Every row gives one point. To make a cloud, some directions were put in groups of two or more. Within a group, all points are equally far from the middle, so they leave a hole (a ring in 2 directions, a hollow ball in 3). The other directions are filled evenly. Then the cloud was stretched, turned, moved and blurred a little. Count the holes, and give their numbers of directions, smallest first.
(in the rows, 128 means zero)

Cloud:
[[125  98  89]
 [ 81 129 184]
 [100  74 131]
 [ 72 136 177]
 [114 107 191]
 [128 147 187]
 [145  83 148]
 [ 54 144 123]
 [113  75 119]
 [ 64 108 157]
 [ 93 134  74]
 [143 107  92]
 [131 143 188]
 [157 152 110]
 [108 159 185]
 [167 119 133]
 [157 159 143]
 [147 146  93]
 [114 180 160]
 [164 119 120]
 [110 162  81]
 [115  73 147]]
Holes: 1 (3)

Cloud (31 x 4):
[[159 103 145 151]
 [144 177 161 134]
 [162 131  81 176]
 [115 111  55 147]
 [ 99 106 138 170]
 [174 143 100  97]
 [ 89 188 115 109]
 [168 141  69 115]
 [ 95 124  97  76]
 [141 142 157  93]
 [101 160 164 150]
 [183 158 114 164]
 [ 79 121 145 151]
 [ 98  97  75 148]
 [129 177 163 143]
 [129 152 100  72]
 [143  86 122 114]
 [ 63 136  82 112]
 [102 120 166 124]
 [179 165 144 142]
 [101 124  85  77]
 [177 152 147 159]
 [ 91 181  64 143]
 [ 74 111 128 112]
 [133 190  75 168]
 [171 115 125 105]
 [150 133  53 121]
 [101 109  97 180]
 [134 103  87 174]
 [139 202 106 117]
 [122 201 134 139]]
Holes: 1 (4)

Cloud, 47 rows:
[[166 146 104 129 142 160]
 [112 182 148 109 144 192]
 [137 152  70 139 149 157]
 [140 122 178 125 119 131]
 [119  91 141 147 165 143]
 [116  74 137 160 110 142]
 [ 91 108 182 143 104 184]
 [129 172 116 132 124 177]
 [120 127 181  98 118 120]
 [151 126 163 127 158 204]
 [152 140 125 152 150 200]
 [151  79 131 123  95 220]
 [117 113  90  75  77 109]
 [ 96  95  85 125 162 130]
 [100 149 159  70  60 164]
 [147 115  78  87 107 138]
 [ 63 129 173 145 145 194]
 [156 129  95 117 147 173]
 [110  86 110 164 174 133]
 [126  93 145  67 181 169]
 [145  74 145  73 111 187]
 [111  84 121 153 162 135]
 [ 87  82  94 149 119 156]
 [103 122  74 137  67 157]
 [168 125 111 163 171 137]
 [136 148 103 115 155 205]
 [186 139 139  71  72 170]
 [183 118 106 128  70 165]
 [111  93 128 171 171 133]
 [139 158 165 133 107 155]
 [139 119  82  62 163 127]
 [ 99 108  98  73 146 117]
 [ 91 153 109  56 127 131]
 [ 70 139 113  86 130 152]
 [156  99 155 149 132 158]
 [186 130  87 100 101 119]
 [128 115 189 123 103 157]
 [ 65  89 146 133 151 203]
 [200 129 127 109  79 135]
 [100 128  88  83 124 169]
 [133 117  84  98  82 169]
 [ 96 148  48 157 136 137]
 [118 141 107 101  74 205]
 [ 99 135  50 155 118 140]
 [143 118 109  53 168 173]
 [150 150  80 127 155 155]
 [110 176 139 105 112 183]]
Holes: 1 (3)

Cloud (82 x 8):
[[171  61 157 169 115 118 119 135]
 [173 183  91 120 105 145 123 113]
 [117  96 111 135  81  89  32 114]
 [102 103 202 159 111  82 140 163]
 [135 133 137 194 117 114  99 168]
 [134 137  82 136 182 130 109 154]
 [149 157 172 119 130 160 147 111]
 [108 158 151 158 123  76 106 165]
 [121 114  78 180 106 175 119 127]
 [188  93  85  80  96 165 126 147]
 [195 167 109 134 162 122 154 129]
 [116 172  83 133 137 139 141 156]
 [115  95  53 123 139  97  76 114]
 [130 165 120 173 139  98 147 126]
 [105 116 133 158 131  78 139 160]
 [146 161 214 155 131 150  89 103]
 [135 158 167 164  84 130 142 150]
 [177 138 109  74  92  71 118 148]
 [161 155 169 139 155 111 193 130]
 [ 86  98 151 102 126 138 140  81]
 [ 47 105 144 169  99 123  90 119]
 [ 66  72 119 136 123 179  81 120]
 [166 156 112 121 147  98 128  85]
 [109 115  90 129  87 189 101 171]
 [121  77 120 123  93  72  92 154]
 [159 157 177 159 117  95  97 131]
 [ 88  78 117 109 187 161 131 143]
 [ 60 179 117 175 176 100 164 154]
 [110  77 116 135  97  82 123 155]
 [169  84 119 177 122 142 127 175]
 [125 164 154 143  98  62 153 147]
 [ 82  82  94 157 118 150 101 148]
 [ 59  79  73 170  82 144 182 118]
 [162  79 149 154 148 160 131 151]
 [ 99 121  93 150  91 173 185 106]
 [ 86 121 134 139 137  68 151 178]
 [108 149 154 159  84  96 103 129]
 [198 140 122 129 122  88 115 198]
 [ 95 129 100 136 109 100  92 151]
 [ 58 105  97  91 137 132 150 158]
 [188  84 120 127  60 165 129  99]
 [145 118  92 123 118  81 110 195]
 [ 91 189 190  98  79 116 153 144]
 [134  95  66  92 185  97  72 133]
 [132 153 125 133 193 148 116  84]
 [ 71 129 123 169 151  73 127  61]
 [153 117 161 167  59 142 111 164]
 [ 95  92 142 138  79 106 147  98]
 [120 112 146 134  93 141 114 159]
 [204 103 118  80 146 107 111 146]
 [136 146  63 158 105 112 118  95]
 [153 118 132 153  73  98 147  93]
 [ 43 158 111 153  83 153 117 105]
 [160  96 123  81 161  76 143 149]
 [110  95 113 219 144 147 179  99]
 [161 123 122 146  32  92 141 105]
 [144 184  71 123 183  83  91  92]
 [ 48  97 105 187 104 107 111 153]
 [ 80 168  92 108  88  91 116 178]
 [172 109 120 109 160 125  82 123]
 [121 160 156 114  74 142 194 129]
 [115 143 100 120 123 124 138  65]
 [ 68 143 131 136 104 161 124  76]
 [169  86 129 116  78 170  80 155]
 [ 81  92  76  53 159  92 127 134]
 [193  92 107  67 120 126 121 151]
 [ 62 182 167 150 143 100 143 146]
 [ 86 132 133 131 180  51 128 113]
 [ 90 100  89 101  85  71  88  98]
 [ 73 182 142 122 132 181 125 111]
 [ 84 141 167 110 139 149 141 199]
 [108  99 116 154 111 136 143 142]
 [149 142  56 136 110 135 125 108]
 [155 154 128 151 144 144 148 128]
 [217 162 137 109 164 117 119  89]
 [160  94 160 193 135 119 103 101]
 [143  76 141 161  71 108 105 164]
 [125 139 119 153 127 133  40  82]
 [109 134 134 156  59 103  70 119]
 [142 151 171 150 157  77 179 116]
 [125 166 191 195 125 142 151 157]
 [ 88  65 134 149 137  90 128 145]]
Holes: 0

Cloud (103 x 9):
[[120 139 149  79 135 115  69 129 144]
 [ 99 115 195 139 148  93 155  82 172]
 [187 136 149  74 118 102 154 149 134]
 [ 95  89 127 142 136  53 174 106 125]
 [ 97 117 145 114 217 130 120 196 143]
 [163 100 108 122  88 137 196 155 142]
 [ 81 132 181 174 156 159 135 136 162]
 [110 138  79 188 161 124 160 105  89]
 [131 135  93 111 126 149  93  92 150]
 [ 95 156 113 150 133  94 151 186  80]
 [140  55 144 147 156 167 162 190 127]
 [142 118 187  86 127  97 116 153 171]
 [102 165 159  72 143  49 132 151 141]
 [103 117 187 102 113  97 176 110 138]
 [108 198 103 159 167 136 111 197 123]
 [ 94 102 129 146 167  95 161 211 118]
 [146 126 146 137 134 195 105 169 173]
 [ 91 118 190 173 152 154 108 113  82]
 [128  79  81 144 126 180 168 102 156]
 [148 137 134 149  89 163 118 179 173]
 [163  70 132 158 198 143 118 145 105]
 [ 93 150 185 165 140 180 134 152 118]
 [177  89 120 106 135 109 178 121 113]
 [173 106 131 195 164 123 121 152  85]
 [107 107 166 106 132  74 136 114  85]
 [151 181 196 131 145  94 149 165 139]
 [125  97 166  68 140  89 173 155 119]
 [ 93 176 119 164 110  90 135 153 111]
 [108 105  76 133 165 152 111 198 143]
 [ 88 110 166 111 139 147 126  86 168]
 [ 99 169 160 125 175 154 117 115 103]
 [113 105 176 136 199 131 154 160  60]
 [140 162  82 139 106 125 105 107 142]
 [144  74 126 143 177 179 140 191 131]
 [130 148 162 113 205 115 183 149 129]
 [112  72 142 132 102  87 136  88  78]
 [123 122 165 124 195 159 174 143  54]
 [186 138 180  99 130 186 175 166 135]
 [107 190 153 180 128 142 114 161 146]
 [127 190  71 125 115 173 120 169 173]
 [124 142 120 152 118 172 200  81 141]
 [123  87 193 120 175 103 171 153  71]
 [159 107 123 137  84 140 125  78  82]
 [154  82 157 103  87 105 142 106  97]
 [ 89  94 150 168  72  98 162 132  84]
 [130 178 151 163 155  72 148 200 140]
 [136  77 107 142 114 103 172 162 159]
 [169  89 146 179 167 150 156 139 175]
 [ 77 134 135 155 177 143 161 190 181]
 [113 151 158  94 166 155 148 149  45]
 [128 172 103 172 100 102 136 103 127]
 [139 145 148 114 162 128 167 128  37]
 [ 81 103 155 172 115 163 187 166 136]
 [ 89 114 131 112 104 104 131 125  71]
 [108  87 180 174 118 118 120 146 170]
 [166 157 165 178 162  87 102  99 144]
 [148 109 115 189  82 116 123 127 150]
 [166 139 165 101 169 158 209 156  96]
 [105 152 177 173 123 107 123 176  89]
 [109 127 148 120 166 123  61 188 125]
 [121 169 186 103 168  99 179 142 177]
 [130 113 172 146 204 124 186 131  83]
 [ 81 177 115 162 114 162 140 158 122]
 [ 64 114 124 133 135 140 155  81 181]
 [100 147 189 130 114 133 150  85 116]
 [134 104 156  69 180 123 149 169 176]
 [144 187 171  99 141 155 171 132 169]
 [119 117 193  68  87 146 127 143 113]
 [120  82 155 126 149 180 149 200 151]
 [111 135 204 105 121 107  98 172 136]
 [163  98 157 115 180  90 128 156 175]
 [134 163 137 195 164 175 112 124 177]
 [178 143 159 115  96 116 168 108 107]
 [146 144 103 166 101 131 177 133 189]
 [136 121  96 118 171 167 105  80 165]
 [ 82 122 141 209 146 138 182 130 177]
 [168 154 144  66 102 102 111 146 140]
 [133 112 107 177 141 123 220 146  75]
 [116 117 147 195 213 160 164 141 106]
 [109  69 129 107 157 181 146  92 131]
 [182  97 140 107 152 108 139 125  85]
 [154 141 143 138 214 152 167 137 118]
 [ 72 137 117 151 111 182 178 131 106]
 [119 145 170  75 148 120 214 157 124]
 [154  81 118  80 170 156 159 137 114]
 [127 156 157 138  90 119 191  92 125]
 [186 112 176 169 143 131 173 152 123]
 [151 104 185 100 126 107 107 205  94]
 [ 86 100 162 121 156 165 174  87 136]
 [137  93 135 139 183 153  72 108 121]
 [ 88 133 116  95 133  80 130 149  96]
 [ 90  98 166 120 121 127 157  77 167]
 [158 167 192 108 119 169 180 141 128]
 [151 158  86 128 139  96 104  97 136]
 [ 87  91 124 186 185  90 160 170 118]
 [151 123  94 207 199 137 105 140 130]
 [143 137  82 165 118 148 149 130  60]
 [130 128 115  62 142 141  93 147 105]
 [153 115 150 119 110 110 101  83 145]
 [129 151 197 113 169 127 189 184 138]
 [150 151 126 155 208 182 119 134 157]
 [100  99 156 137 197 105  84 119 110]
 [146 163 148 127 132 127 183  86 177]]
Holes: 3 (2, 2, 3)

Cloud:
[[103 119 180 120 111 100 196  89 166]
 [137 184 104 219 159 111 125 116 116]
 [136 126  72 121 164 134 205 124 135]
 [124 165 180 125  78 159 129 121 108]
 [176 133 142 164 142 107  82 116 101]
 [127  76 118 122 145 108 170 178 176]
 [120 114 192 132 107  91 140  89 127]
 [156 159 105 129 127  82  92 113 139]
 [159 104 121 118  88 129 164 150 176]
 [ 87 107  90 169 120 131 156 201 149]
 [181 111 137 101 135 137 129  60  96]
 [ 82 150 170 185 124 161 189  93 118]
 [ 74 163 112 127  67 121 100  99  87]
 [150  90 134 193 105 143  91 199 118]
 [137 150 146 205  80 152  85 159 122]
 [113 112  85 126 145  65 121 168  85]
 [146  66 125  89 129  87 125 111 109]
 [169 118  96  80 143 112 153 181 106]
 [109 123 168 160  69  97  88  71 116]
 [105 168 159 181 104 164 111 123 156]
 [ 92 147  65 192 170  72 147 119 110]
 [144 128 144  98 193 145 142 186 146]
 [ 95  86 154 155 163  87  99 127  94]
 [156 132 117  98  66 151 145 179 141]
 [186 130 134  78 135  99 147 145 133]
 [167  96  54 163 128  73  92 138  95]
 [129 102 161 175 153  83 169  91  76]
 [110  73 142 170 163 124  89 162 156]
 [161 104 134 159 177 119 114  87 149]
 [176 174 113 159 117 124 151 159  89]
 [136 194  79 146 130 129 145 140 162]
 [131 133 165 164  55 116  57 110 117]
 [ 98 109 150 121 132 173 126 164  83]
 [155  78 123  81 137  99 122  85  91]
 [173 110 119 146 109 101 141 219 160]
 [159 126 148 213 111  96 113 118 127]
 [ 79  89 154 135 103 100 109 124 120]
 [129 123 165 205  92  85  77 156  85]
 [157 131 107 130 127 141  79  72  99]
 [147 117 125 114 188 129 139 119 155]
 [171 137 152 131 147 117 100 119 112]
 [159  90 157 155  84 163 106 185  97]
 [156 174  79 128  60 136 123 101 127]
 [113 105  76 144  62 125 105 176  93]
 [ 84 166 161 158  81 144 101 119 127]
 [122 126  43 134 115  93 101 110  70]
 [129  75 109 177 161  83 190 121 117]
 [180  92 166 173  97 136 143  85 137]
 [100 130 178 153  78 148 144 138  54]
 [104  88 178 128 102  91 141  62 108]
 [177 125 145  94 132  92 119 152 140]
 [160 180  80 159 108 137 158 136 131]
 [131 149 101 157 123  61 134 150  62]
 [154 140 108  89  92 160 169 152 140]
 [121 180 135 165 103 132  88  62  83]
 [114 137 130 121 174 175 127 179 144]
 [147 145 127 106 165 160 176  82 166]
 [179 119 113 182 100  92 124 181 142]
 [121 123 126 140  56  65 129 100 113]
 [113 135 157 196 129  92  89  82 156]
 [101 105 122 105 107 153 136 205 145]
 [210 139 117 130 121 104 153 167  79]
 [150 169 119 121 155  91 186 118 162]
 [133 158 118 174 151  63 147 199 147]
 [186 108 119 195 135  99  85 109 109]
 [113 173 131 177 105 167  83 116 153]
 [146  77 135 180 165 108  68 194 107]
 [116 184 146 108 108 149 186  88 153]
 [132 191 105 198  99 134 136 135  99]
 [138 179 147 154 109 140 190 182  87]
 [ 87 162  87 193  89 124 162  99  95]
 [ 76 149  99 132 118 131 187 153 114]
 [ 75 106 166 159 119  95 105 122 130]
 [148 109 126 140 125  87 186  80  30]
 [108  98 129 131  74 113 191 154  98]
 [149 147 142 115  50 123 158 140 150]
 [149 126 164 181 114  74  93 132  65]
 [106 152 153 164 144 131 166  83  70]
 [128 161 161 140 114 120 119  82  56]
 [ 83 144  72 158 131 132 195 105 119]
 [107 193  91 149 140  90 135 111 139]
 [156 116 156 183  74  87 169  93  98]
 [118  54 187 118 126 108 141 122  91]
 [173 118 132 120  95  91 151 115 169]
 [104 159 134 132  72 125 197 155 114]
 [127 117 130 159 151  66 213 120 120]
 [114 149 155 152  90 136 136  94 188]
 [122 126 140 160 136  95 117 127  25]
 [ 95 176  98 151  79 115 149 151  88]
 [154  81 117 177 141 105  59  86 121]
 [153 118 186 115  56 110 122  83 126]
 [133  87 153 170 111  78 180 123  80]
 [ 81 175 143 144 145 120 110 116 100]
 [133 153 161 134  70 160 103 125 136]
 [ 65 151  98 138 175 103 134 110 127]
 [172 133 102 180  58  74  96 141 123]
 [ 82 170 151 110 130 130 153 121 107]
 [176 118  83 178  47 100  86 139 127]]
Holes: 3 (2, 2, 2)

Cloud (108 x 9):
[[116 135 100  93 137  55 150 142 163]
 [129 150  59 116 120 111 119 124 229]
 [135  90 147  97 101  72 128  84 141]
 [106 147  83 106 133 151 102 153 169]
 [117 118 115  58 100  81 147 115 147]
 [121 148 134 116 116 166 123 125 189]
 [191 162 120 110  81 136 114 162 138]
 [167 164  84 160  56 121 156 136 118]
 [113 175 166  89 135  83 122  73 185]
 [ 97 132 114 111 202  32 137 136 126]
 [167  70 104 127  67 106 147 163 133]
 [198 183 125 121  88 155 153 143 164]
 [ 72 140 173 154 144  87 164  97 142]
 [129 136 119  78 130  45 120  89 162]
 [148 163  82 113 159  41 117 145 119]
 [140 117  56 128  96 101 175 105 135]
 [ 62  89  70 131 105 127 127 110 147]
 [155 163 152 133  51 139 176 119 141]
 [106 105  72 134  89 112 157 131 155]
 [121 172 111  96 152 120 104 159 115]
 [112 150 128  89 139  82 125  92 152]
 [141 107  89 163  53 130 154 115 147]
 [175 157 116 154 103 139 152  85 159]
 [158 136 127 120  30  61 131 107 152]
 [ 62  95  92 118  85 111 120 106 113]
 [202 185 109 197 117 126 178 129 119]
 [161 173 144 124  76 113 110 136 184]
 [178 128 106 119  82 143 137 132 162]
 [150 162 155 146 187 109 179  81 128]
 [195 141  88 146  75 121 131  83 155]
 [147  86 137 110  73  92 165 157 153]
 [173 214 162 149  70 121 158  71 177]
 [ 95 183 134 141 158  65 112 159 117]
 [180 120  49 112 135  70 137 139 132]
 [102 128 188 124 130  91 149 106 171]
 [ 81 130 156 123 158 105 162 203 152]
 [144 113 148 145  75 100 191  73 132]
 [138 147 174 105 163  84 173  78 127]
 [105 149  89 128  78 122 111 167 135]
 [ 39  96  87 138 119 134 106 115 121]
 [121 117 108 133 116  41 112 159 103]
 [131  92 114 104 119  97 123  83 125]
 [122 121 140 150 105 170 164 171 126]
 [151 155 149 160 159 104 158  53 104]
 [ 97  91  80 112 128  39 139 144 198]
 [117 140  70 152 108 128 167  95 110]
 [160 163 106  86 139  90 153 144 148]
 [207 198 117 190 122 122 172 123 158]
 [ 89 148  90 124  98  77 121  96 185]
 [122 115 103 137 124  45 154 146 177]
 [171 147 111 148 159 136 156 117 123]
 [107 166 109 131 132  99 103  35 162]
 [ 71 203 128 118 134 129 109 142 141]
 [163 172  41 152 109 125 151 103 139]
 [154 115 118 136  85  87 100 147 155]
 [137 132 160 139  81 147 191  90 155]
 [120 193 109 104  90 105 136 185 205]
 [103  84  69 108  93 109 138 185 151]
 [154 119  77 145  54  92 159 126 134]
 [146 121  88  90 115  58 125  94 105]
 [127 212 128 100 139  95 129 108 135]
 [109 110  85 111 130 128 156 221 133]
 [147  75 127  93  91  71 136  76 141]
 [152 118  53 132 121  72 157 127 102]
 [175 134 109 131 156 106 146 118 117]
 [101 180  96 162 144 130 149 133 124]
 [130 116 107  95 136  84 164  85 169]
 [109 123 151 162 138 103 123 118 129]
 [121  95  71  98 144  98 135 172  98]
 [ 91 106  89 123 159 109 132 100  82]
 [167 143  71 100  65  51 167 117 155]
 [ 81 125  83 114 105  98  87  57 153]
 [142 202  93 144 137  90 162  72 113]
 [146 108 100 116  84 162 114 122 129]
 [ 88 157 120 135  84 135 148 139 168]
 [187 171 118 138 111 157 141 138 129]
 [180 146 145 100 129 106 148 146 105]
 [179 155 109  84  86 113 115 132 118]
 [ 86 125  68 148 141  89 117  70 146]
 [168  85  92 129 172  93 144 133  98]
 [211 154 132 117  71  89 157 147 155]
 [153 158 135 110  64  82 173 152 116]
 [120 153 103 144  72  69 121 100 132]
 [177 183 142  94 129 113 152 131 131]
 [ 93 154 119 136 184 128 110  95 144]
 [118 160  83 117 149  37  80 112 129]
 [133 190 111 111 172  84 135 146 114]
 [132 106  83 121 131  94 175 172  79]
 [199 122  98 155 113 109 124 160  99]
 [116 155 115 104  44 110 129 144 103]
 [114 135 147 136 107 139  89 127 135]
 [ 90 147 168 151 116 143 138 122 164]
 [161 142 122 152  87  78 134 134  64]
 [152 109  45 121  93  75 137 188 172]
 [ 78 164 130 114 193  88 144 145 134]
 [172 174 154 104 101 126 128 155 144]
 [116 186 145 164 142 117 130 174 140]
 [209 178 114 166  65 100 158  98 127]
 [130 130  85 137  75  57 121 118 132]
 [118 145  82 115 143  36 104 108 151]
 [117  74 137  96  82 108  92 126 132]
 [146 137 126 127 192 100 164 109 125]
 [129 171  93  88  79 133 158 170 173]
 [193 151 139 136  69  50 144  94 103]
 [145 214 103 102 127 121 117 171  98]
 [166 192 152 154 177 115 161 101 146]
 [194 206 128 154 139 113 150 119 208]
 [145 141  73 107  40  68 123 119 120]]
Holes: 1 (2)
